Every row gives one point. Each table stands for the endless flat space through its points: a line for two points, a plane for three, and so on. Write the one point that lies in both, or say that there is none.

First (2 x 4):
[[-12  14  -1  37]
 [ 16  22  -5   9]]
Second (3 x 4):
[[ 29 -12 -26  19]
 [ -4  26  13  33]
 [ 25  -4   2  27]]
They share: no point

First, 4 rows:
[[ 29 -19  39  31 -28  18]
 [ 11 -28  44  15 -37  16]
 [ 35 -13  27  33 -20  12]
 [ 26 -22  43  25 -20  -1]]
Second, 2 rows:
[[ 17 -10  40  -5 -26  14]
 [ -1 -34  -2  13 -26 -16]]
They share: [  8 -22  19   4 -26  -1]

First, 5 rows:
[[-10  23 -36  19  32  15  13 -10  -4]
 [-33 -36  -5  -9  25 -15  24  -3 -10]
 [ -7  -1   5  16   3  44  23  24  12]
 [-22 -37  -1 -17  32 -15  33  -6 -11]
 [ -5 -11  -5   8  27   6  25   2  -8]]
Second, 5 rows:
[[-40  15 -27 -25  22  -7  27  25 -27]
 [-22 -27  15 -25  -8 -21  -9  -1   1]
 [-58 -28  -3 -39  47   7  47 -20  -5]
 [-36 -27   9 -29  16  -7  11  -9   1]
 [  2   3 -28  25  -2   7  12   8  13]]
They share: no point

First, 3 rows:
[[ 54 -35   4  16 -59  35 -31 -16 -17 -56  22]
 [ 36 -30 -12   4 -45  17 -25  -6 -13 -39  23]
 [-11 -15 -41 -19  -9 -25  -6  14 -17  -1  12]]
Second, 5 rows:
[[ 31   6 -14 -29 -54   6 -18  11 -17  -5  46]
 [ 28   2 -36  -9 -45  -2  -1   2 -31  16  45]
 [  0 -40 -30  -2 -22   6 -11   8 -15 -37  10]
 [ 21 -13 -17  -9 -33  -7 -22   2 -21  -9  30]
 [ 27  -9  15 -48 -55  24 -40  19  15 -70  10]]
They share: [ 15 -23 -23  -5 -29  -1 -16   2 -17 -23  16]

First, 3 rows:
[[  6  42   9  20  18  -3   1 -12  12  33 -33 -16]
 [  2  54  10  19  15  -3  -8 -14   8  33 -28  -6]
 [-16  28  17  27  29   7 -16 -13  -5  28 -23  -6]]
Second, 4 rows:
[[-31  53  24  59   4   8  -3  -6 -12  -4 -33   9]
 [ -1  14  13   0  53  19   6 -14  13  35 -30 -29]
 [  8   7  22  12  44 -17 -30 -32   9  52 -17 -18]
 [-12  32  29  38  26  -7 -17 -24   0  19 -25  -2]]
They share: [-10  26  15  26  28   5  -9 -12   0  29 -27 -12]

First:
[[  7  23 -24 -16 -50 -25  11  16   7 -33 -43  22  26 -26]
 [ 12 -48 -41  10 -42 -11  66  28 -14  15 -31  -9  18  21]
 [ 14 -67 -24  -3 -26  -2  48  44  -5   8 -10 -28   3  -8]
 [ 22  -6 -13 -18  -1 -18   5  42  -7 -28  -4   2  25 -33]
 [ -4 -30 -42  30 -69 -27  52  -1  13  33 -37 -36  -4   8]
 [ 16 -26 -38  16 -14 -33  43  22  -5  15  -5 -25  19   5]]
Second, 5 rows:
[[ 45 -14 -43  58 -23 -11 -14  33   4 -37 -45 -30  26 -58]
 [ 15  -7 -39 -31   0 -54  41  36  -5  -3  -4   2  55 -16]
 [  2 -17  -6  -3 -40 -22  12  27 -24  -5  -9  -6  -1   8]
 [  8 -20 -35 -29 -16 -41  53   1 -28  27  -4  22  24  -6]
 [ 48 -28 -42  29 -38 -15  -4  20 -31 -14 -27 -28  16 -47]]
They share: no point

First (2 x 18):
[[ 30 -19 -23 -18  -3   5 -32 -43  44  -3 -48 -23   4   0  24   8  -3  -7]
 [ 10  11  -3   7 -28  10 -17 -18  14  17  -8  -8   4  -5  14  43  37  18]]
Second:
[[ 26 -12 -10  -3  -2  10 -36 -37  40   8 -31 -37   7  -8  26  24   7 -15]
 [  6  13  -5 -13 -27   0 -11 -32  15  18 -26  -7  -3  -3   6  29  37  15]]
They share: no point

First:
[[ -3  29  -6  -5  25 -20  26  -2   2  25   7  -7  32 -16   9  -4 -30  -7
  -23  57]
 [ 25   7 -36 -40  -9 -12   6 -26 -35  -2 -17  21   5   6  -5 -20 -17 -16
   22   0]
 [ 11  19 -20 -21  11 -16  16 -12 -16  13  -3   7  22  -6   5 -10 -26 -11
   -3  31]]
Second, 2 rows:
[[  5   7 -37 -11  21  -6  14  -6 -37  13   0  -6  24   6  18  -1 -14 -27
    8  35]
 [  1   0 -41  -5  28   0  18  -2 -44  14   4 -14  23   8  23   1  -9 -32
   13  42]]
They share: no point

First, 4 rows:
[[  9  14 -19  16 -34 -32   2   8  -9  15   8  17  21  10 -31 -28 -19 -41
   -9   1  28  13  34  17]
 [  5   6  -7  32 -20 -20   4  16   3  19   4  13  -1   2 -21 -16   5 -25
    7  21  22  -5  38  23]
 [  7   5  -7  12  -8  -6  -2   9 -11  11 -15  -2   8   9  -8 -20   6 -23
  -14  20  21   3  26  11]
 [ 10 -10  -4   9 -19  -8  25   8 -14  29   1  33  26  10 -18 -25  14 -48
   -8  34   1  20  36  49]]
Second, 6 rows:
[[ 31   8  24   0  11 -44 -15  -7  12  64   5 -46  53   9 -19 -48 -26   7
  -36  44  -4  -4   6  13]
 [ 50 -37  -2  15 -41 -45 -15  19 -14  -2 -36 -30   9 -33 -25 -43 -25 -24
  -52  15   1 -34  55   2]
 [ -1  34   4   6 -55   4  34  62  17  11 -43 -18  22  29 -33   2   8 -15
    4  -3   3  39  33  -4]
 [ 18   2 -55  24   8 -24 -41 -12 -16 -29  -5  21 -48   1 -17 -29   5 -24
  -13  15  65 -28  55   8]
 [ 18  26 -51  12  20 -41 -42 -16 -10  -5   3   5 -34  33 -35 -50 -15  -7
  -13  40  58  -6  48  19]
 [ 20 -14  33  16 -58 -23  21  41  -9  28 -35 -39  47 -15 -17 -24 -23 -25
  -31   9 -21   1  25   0]]
They share: [  6  11 -10  19 -13 -14  -7  11  -6   9 -10  -4   3   7 -13 -19  -1 -20
  -9  13  28  -2  28   5]

First, 6 rows:
[[ -5 -21   6 -19  -8   7  11   2 -12  15  18 -35  17   3   7 -34 -30 -10
  -45 -40  14  36 -53  -6]
 [ 47  12  24   1 -26 -11 -15  20   4 -26  -9 -35  16   0  36 -28   2   0
  -15 -10  -2  21  -5  17]
 [-11 -22  12 -31  -6  16  30   6  -7 -13  31 -55  26   3  -5 -52 -37 -19
  -50 -25   7  31 -57 -18]
 [-13 -15  23 -26 -29   5  43  33  -9 -22  46 -47  26  -8 -41 -74 -34  17
  -58  14  -2   2 -45 -36]
 [ 45  23  25  26 -61 -40 -42  35  -8   9  -6  11  -8  -9  10 -16   7  64
  -19   3  -7 -12  11  15]
 [ 49  33  31  19 -60 -34 -51  22   3 -31  -4  -8  -9   0  24 -13   1  50
  -11   3 -22 -16  15  20]]
Second (3 x 24):
[[ -7   5  18  10 -28  11   6   6  -7 -10  27   5  39 -13   4  -3 -27   0
  -28 -20 -25  21  -2  31]
 [ 49   1  26  -8 -30 -39 -44  20   3 -12 -15 -51 -19   9  40 -39  15  32
  -14 -32  21  19 -38 -11]
 [ 21  33  22  34 -56   7 -22  -2   1  22   3 -23  19 -29   4  -3  -3  -8
  -36 -32 -17  41  -2   7]]
They share: no point

First:
[[ -8 -26  51  16  24 -30 -17  -4  58  46 -10  10 -30 -35  -5  20  62   9
   -6 -21 -37  18   0  10]
 [-57 -24  29  -7  58   5 -11 -25  11  23 -20 -35 -25 -18 -45   7  47  19
    6  15 -32   9  28  14]
 [-31 -36  -2 -21  41  25  -5 -52 -17  24   4  -3   0 -18 -36 -21  13   8
   20  29   1   0  24  23]
 [-27   1  47   0  16 -25 -10   6  37   4 -15  -6 -33 -26 -14  14   4 -15
  -15 -24 -29  -6   9  11]
 [ 26 -21 -11 -47 -14  12 -37 -27  -4  21 -11  54  14   1   5  -9 -18  -4
   20  28 -19 -12  13  31]
 [  0  -7  19 -41  -2 -18 -24   7  27  19 -32   6  -6 -18   5  17   5  -4
    7  17 -49 -16   5  37]]
Second, 5 rows:
[[-26 -17   8 -10  21   4 -23 -26 -10  13  -8 -13 -11 -27 -19  -9   1   0
   24   1 -34  19  12  27]
 [ 14  29 -28 -10  -1  17  15 -33  33  18  32  13  28 -21 -50 -19  36  30
   29  21   1  -3 -29  50]
 [-14 -31  22 -17  37  19 -30 -47  20  25 -20  20 -16 -18 -15   9 -20  -1
    4 -25 -55  -5   2   9]
 [-50 -59  51 -17  46  -3 -48 -25 -18  17 -45 -12 -47 -23   6  12 -29 -25
   -1 -22 -59  13  43  -2]
 [  6  -4  18   0  25   5  -2 -38  69  18   8  54   5 -14 -29   3   5   2
  -18 -22 -19 -40 -18  -4]]
They share: [-22 -17  22 -13  23  -2 -12 -20  13  16  -8   2 -15 -20 -20  -1   9  -3
   3   3 -18  -3  15  18]

First (6 x 24):
[[ -2   5  23 -54  23 -31  31   8  28  18   3  19 -25 -33  -8 -61 -15  12
   25  15  41 -18 -10   1]
 [-17   0  34 -23  12  11 -14  15  10 -10  24 -36  13 -21   2 -25  24  50
    2  13   9   2 -65  -7]
 [-16  -3  22 -28 -14 -17   7   7   6 -14   3 -28   1 -13 -16  -7  13  31
    7  12  10  -8 -50 -12]
 [-21   6   6 -63 -24 -39  18  -3  13   9 -19  14 -25  -7 -64 -11 -20  19
    6  27  25 -62 -14   9]
 [ 11 -27  16 -18 -41 -43  19   0 -14 -31  -6 -67  -2  -2   1  11  20   9
   12  13  -8  -3 -82 -30]
 [ -9 -11  27 -16 -12  -5   7   5  12 -21  12 -36   6 -24 -13  -7  18  28
   12   4   9   1 -62  -7]]
Second (4 x 24):
[[ -5  29  18 -43 -17 -30  37  36  44   0 -14  -3 -10  -6 -12 -16  26  32
   31  18  -1 -20 -12  -3]
 [-39  -6  19 -40  12 -16  10  22  -3   5  16 -12   9 -27 -41 -15  15  14
   22  -4  40  -3 -37 -26]
 [-21  -1  11 -29 -18 -20  21   0   4 -17  -6   2   3 -19 -28 -12  -5  16
   10   3  28  -3 -32  -8]
 [-33 -13   6 -32 -18 -14  15  -8 -17 -22  -3   7  14 -27 -42  -6 -15   2
    2 -10  47   2 -43  -9]]
They share: no point

First, 2 rows:
[[ -6  12  -1  23  13  -7  32 -31   2  -3  36  33 -13  17  37 -34 -23 -22
    4 -23  11   8  18 -23]
 [ 24  -3  29  -7  18  28  22 -11  32 -18  16  23 -33 -18   2 -14 -23 -12
   34  12   1  43   8   7]]
Second, 3 rows:
[[ 32  -5 -12   1  26   7  13 -45  -6 -31  25  10 -29   2   2  -7 -29 -18
    4 -11  17  31  -3   4]
 [-10  19  30   1 -10  25  31 -15  30   5  19  46 -41   8  26 -37 -29 -24
   28  25  -1  31   9  -2]
 [ 23  -1   7   3  22   7  24 -30  10 -22  19  15 -26  -3  16 -23 -29 -19
   13  -3   9  34   6  -4]]
They share: no point

First:
[[-15  51  23   4 -14 -13  17  19  15  23 -14 -22  60  17   8  23 -33  40
    2   2   2  10  24  31]
 [ 21  -8  45   5   3   8  19 -32 -60  -9   1 -41 -35  -2  10 -47  40  38
  -60   9 -16 -45  33   7]
 [ 35  21  17 -17  40  15 -51 -31 -38  -9  27 -22  30  -5 -18  16  -1   3
  -12 -23 -21 -28  45 -18]
 [ 21  18  28 -17   5  11   5   2 -42 -16   2 -34  10  -8  14 -35 -28  43
  -33   2 -34 -22  22 -16]
 [  5  13  27  19  16   3 -10 -23   5  28  12 -17  41   0 -19  31  36  -3
    3   3  -2 -19  42  32]
 [ 19  65   3 -41   0   9 -25  -7 -36 -33 -13 -26  22  49 -20  14 -11  37
  -40 -53  37  16  37  20]
 [  7  -4  20   8 -11  19  25  14 -15   4  -9 -24  14 -16  -2 -34  20  26
  -25  11 -19  -8  15  13]]
Second (3 x 24):
[[ -1  20  23   2 -10   3 -16 -12 -26 -20  -2 -16  21   9 -22  -6  -3  18
  -17 -38  -5  -8  16  23]
 [ 29  12  25 -24  -4  19  -2  12 -22  -6 -12 -34  23  17 -24   4  17  22
  -39 -14   7  -4   6  17]
 [ -3  36  -3   4   4   3  -6  -8 -30  -2  -8 -10  27  -7  -4 -12   9  30
  -11 -38  15   8  34   9]]
They share: no point

First:
[[  5 -27 -24  -5  10  27   3  33  -1   8   1   6  28  -5 -29   1  -5  17
   18  -4 -20  -4  11 -23]
 [-11 -50 -20 -15  19   7   2  35  23  20   4  12  18  -2  -5  29 -19  -2
  -21  31 -30 -21  11  -4]
 [-32  10  -2 -15  40  13  17  44   2   8 -17  -9  30   7  -8 -31 -40  -5
   12  25  15   6  11  -7]
 [-26  26   9 -36  38  54  23   6   9  19 -33 -30  21   8 -50 -26 -46  -8
   14   5  -1   1  11  -8]
 [-24  17   9 -37  42  31  22  18  13  16 -21 -25  29  13 -34 -23 -43 -15
    8  17   2   5  11  -9]]
Second, 3 rows:
[[  0 -27 -13 -17  21  12 -10  31  -8  10  -9   2  27 -24 -27  22 -14 -18
   -9  -3 -20  -4  -4 -10]
 [ -8 -23  -9 -25  13  28  10  19  24   6  -1 -10  23   4 -31  -2 -22   2
    3  13 -12 -12  16 -26]
 [-12 -29   1 -39  21  38  10  13  14   2 -11   6  35   4 -29  -8 -36  -2
   -7   3  -2  -4  32 -14]]
They share: no point

First, 2 rows:
[[-12 -12  -9   9  -6 -16  19   5  26 -22  38 -34  32 -33 -32  50  44 -36
   -5 -17 -16  23  19 -34]
 [ -8   0  -7  -1 -16 -16  19  -5  12 -22  32 -28  24 -25 -24  34  32 -22
    1 -13 -22  19  23 -28]]
Second, 6 rows:
[[-13  50  -7  -7  -6  13  27  12   3  -9 -12 -56  39  25 -63 -11  51   1
   -8 -12 -58  10  28 -23]
 [  6 -12 -17  10   0  -9  21   4  -7 -31  36 -39  14 -25 -16  35  31  -2
    8 -11 -11  17  51   1]
 [  7  -5  -3 -42 -29 -20 -25  -3 -28 -40  51 -19 -18  -6 -27  48  46 -15
  -10  14 -21  13  -1 -35]
 [-29   4  12 -35   2  34  30   8  -3  -9  -3 -33  33 -29 -22  32  36   8
   -4 -39 -45 -22  29  -8]
 [ 20  -2 -23  23  13  -6  11  19 -14 -36  40 -59   5  -6 -39  24  43   0
    6   4  -5  20  61   9]
 [-27  19 -15 -10 -31  -8  58 -32  21   4 -12 -22  59 -20   1  18  14   4
    1 -34 -60  16  25 -32]]
They share: no point

First, 3 rows:
[[  1 -21  25   4 -39  23  10  38  -3  20  29   6  41  17  24 -30   9 -13
   10 -11  17 -14  -6  -9]
 [-12 -24  22  11 -31  20  15  29  -2  13  16   5  30   8  28 -32   4 -22
    9 -21  13 -12  -6 -13]
 [-31 -37   1  12 -35   3  18  26  -7   8   5  -2   9  13  40 -62 -15 -21
    6 -23  25  -6 -14 -29]]
Second:
[[ -6 -77  26  24  -6   4 -13  49  22   4 -23  -5  15 -17  38 -42   8 -51
    1 -69  31 -24 -19   3]
 [-44   9  24  25 -52  27  31  18  10   8  15   9  25  22  25 -21  -1  -8
   -6  -8   2  -4 -10 -25]
 [-34  -3  40 -31  13  -1  12  12  16  16 -37  12  51   5  32 -44 -27 -29
   51 -53 -21 -26   7  17]
 [-51 -15  32  15 -30  -8  -9  22  12  10  -6  -9  17  33  29 -31 -40 -10
  -25 -46  -9 -32   5  13]
 [-39   5   8   5 -30  35 -17  -5 -32   0  22   1  44  31  19 -22 -15   0
  -14  -5   9 -27  20  19]
 [-12 -49  42  20  -5 -17  24  21  29   7  -9 -23   8 -11  14 -16 -26 -43
    5 -55  -4  -5 -10 -10]
 [ -5 -33  -6  38 -40  47  -9  -1 -36 -16  50 -11  27   2   0   2  21 -17
  -30   9  44  -6   6  -5]]
They share: no point

First, 2 rows:
[[-12   5  25  -4 -12 -23  18  20  -3   0 -19   2 -35  24 -13 -18  28   1
   21 -13   4 -18 -23  -6]
 [-15   1  32 -10 -15 -26  20  21  -9  -2 -20   9 -42  28 -12 -22  28   8
   25 -17  -1 -21 -23   0]]
Second, 4 rows:
[[ -9  40  13  27   4 -53   6  10   7   0 -50 -24  -7  27   3 -18 -10 -28
    8  16  11 -11 -45  -5]
 [-12 -12  30 -26 -18  15  10  33  -5  26 -12   7 -39 -12 -43  11  68 -13
   24 -27  -4 -29 -11 -48]
 [-14  12  45   1 -18 -24  -2  41 -13  25 -38   2 -31   6 -26  12  32 -25
   20   3  -3 -41 -36 -18]
 [  2  32   2 -26  10 -13  -9   3  -9  18 -53 -27 -24 -14 -21  -6  32 -51
    9  -5 -15 -10 -52 -71]]
They share: no point

First, 3 rows:
[[-25 -18  -2   6 -17 -40  -2  20  35   5  31 -17 -12   4 -21  17  40  14
  -31  32 -14 -12   2  -2]
 [ -5  15 -16  -9 -18  -8  34  11  19 -16  16  -4 -22 -43   0   0 -14  13
  -27  17  12   4  10  39]
 [-18  -5  -6  -1 -17 -27  14  18  28  -3  24 -12 -17 -16 -14   9  17  13
  -29  27  -4  -6   6  15]]
Second (3 x 24):
[[-12  -2  -9  22 -24 -33  21  14  26   6  30 -34 -45 -37   9 -10 -10  26
  -14   6 -26  22 -13  17]
 [  0  -3 -16 -18 -29 -14  24  10  19  -6   9  -4  -3 -25 -32  17  11   4
  -37  13  21 -16  16  19]
 [-12  28 -33  -2 -18 -27   3   8  20 -12  12   2  -9 -19 -21   8  26   2
  -44  48  22  -8  -1  47]]
They share: no point

First (3 x 24):
[[-10   2 -13 -28 -22 -14 -14  20  -3  40 -10  12  13  15   3 -23 -18  49
   -8  34   8  10 -25 -23]
 [  8  10 -35 -12 -24  26  -8  -6   1   6  -6   6  15   9 -29   3  -2  17
    6  12  -4  22 -23 -23]
 [ 14  17 -34 -10 -19   7   1   5  -6  25  -4   9   7  21 -18  -8 -15  34
   -2  22   8  16 -31 -23]]
Second:
[[ -6   7 -35 -13 -44   4  -9   6  -2   0 -27 -16  -6  24  -3  -9  22  18
   10  31  17  31 -31 -34]
 [  7  -8 -21 -21   4  42   0   2  12  24  17  28  38   6 -30 -15 -27   7
   -8   0 -19   1 -19 -17]
 [-20  -5  -8 -37 -24   4  11  27   9  44   5  13  21  20 -22  -2   6  21
  -33  -6  -5  29   1 -22]
 [ 20  10 -35 -10 -22  22 -35 -27 -10 -23 -17  18  27  -8 -32  -7 -28  21
   35  26  -3  -3 -63 -28]]
They share: no point

First, 6 rows:
[[ 24  -4 -23  24  17  19  15 -38  37   4 -38 -17  -2  27 -17  35  15  29
    3 -26 -33  18 -13 -18]
 [ 26  -6 -36  24 -10  58  22 -22  -5  25 -33 -19  20   3 -51  43 -24  -2
  -36 -24   6  31  -8 -62]
 [ 11  25 -51  39 -12  48   5 -65 -44 -20 -11  23   5 -17  -8  22 -20 -13
  -24 -59 -21  -1  37 -43]
 [ -1  25 -32  44 -29  63  28 -34 -48  24 -16  -3  58 -57 -40  11 -15 -11
  -36 -45 -11  11  11 -51]
 [ 18   5 -23  32 -22  59  34 -20   6  52 -51 -26  46 -11 -55  45   2  19
  -17 -28  -6  27 -27 -59]
 [ 21 -12 -40  34 -16  67  25 -28   5  40 -41 -30  20  19 -54  59 -24   3
  -10 -33  18  34 -29 -50]]
Second (5 x 24):
[[ 27 -10 -43  40  18  13  -8 -57  -4  21  -2 -12  22   4 -31  20   4  11
   -4  -1 -14 -15 -16 -27]
 [  0 -24 -17  14   6  30  -6 -34  19  14  11 -30  25  17 -16  45  21   9
  -10 -10 -16  20 -25  -6]
 [ 49  -4 -35  50  27   3  28 -27  -6  -9 -25 -14  26  -9 -44  -4 -21   7
  -16 -20  -9  13  18 -36]
 [-15  14  17 -14  -6  40  13 -27  62 -27 -38 -51   7 -29  11  20  25  -7
   -1 -34 -44  27 -22 -30]
 [ 43 -30 -27  42  24   2  15 -19  -4 -13   6 -29  41   7 -41  18 -13  -1
  -13 -14  10  27  12 -24]]
They share: [ 16  -2 -21  26  13  25  19 -28  15   4 -22 -19  16  -1 -25  17   3  13
 -17 -22 -27  20  -5 -20]

First:
[[  8  23  26  28  21 -11 -27 -11 -20  12  24  10  -2 -21  -4  13 -31  -9
    4 -17 -21   7  -6  30]
 [ 12  40   1  20   9  15 -31  -9 -33  25  33 -23  18  13  14  21  -4 -19
  -26 -23 -11 -19 -29 -10]
 [  8  24  33  28  13  -9 -27  -9 -25  13  25   5  -2 -15 -10  13 -32  -7
   -2 -23 -27  13 -13  22]]
Second:
[[ -1  24  21  16  14 -17 -32  -7 -23  30  37   0  -3   0 -18  13 -31  -8
  -22 -35 -25  13  -9   0]
 [ 14  38  34  39   5  13 -26 -12 -28   7  14  -9   8 -13   3  11 -17 -20
    1 -10 -23   3 -33  33]
 [ -6  30  26  19   9 -15 -34  -8 -20  35  34  -5  -4   3 -25   7 -29 -16
  -27 -34 -27  19 -17   5]]
They share: [  9  28  25  26  12  -3 -28  -9 -27  16  27  -2   3  -8  -4  15 -25 -10
  -8 -23 -23   5 -17  14]
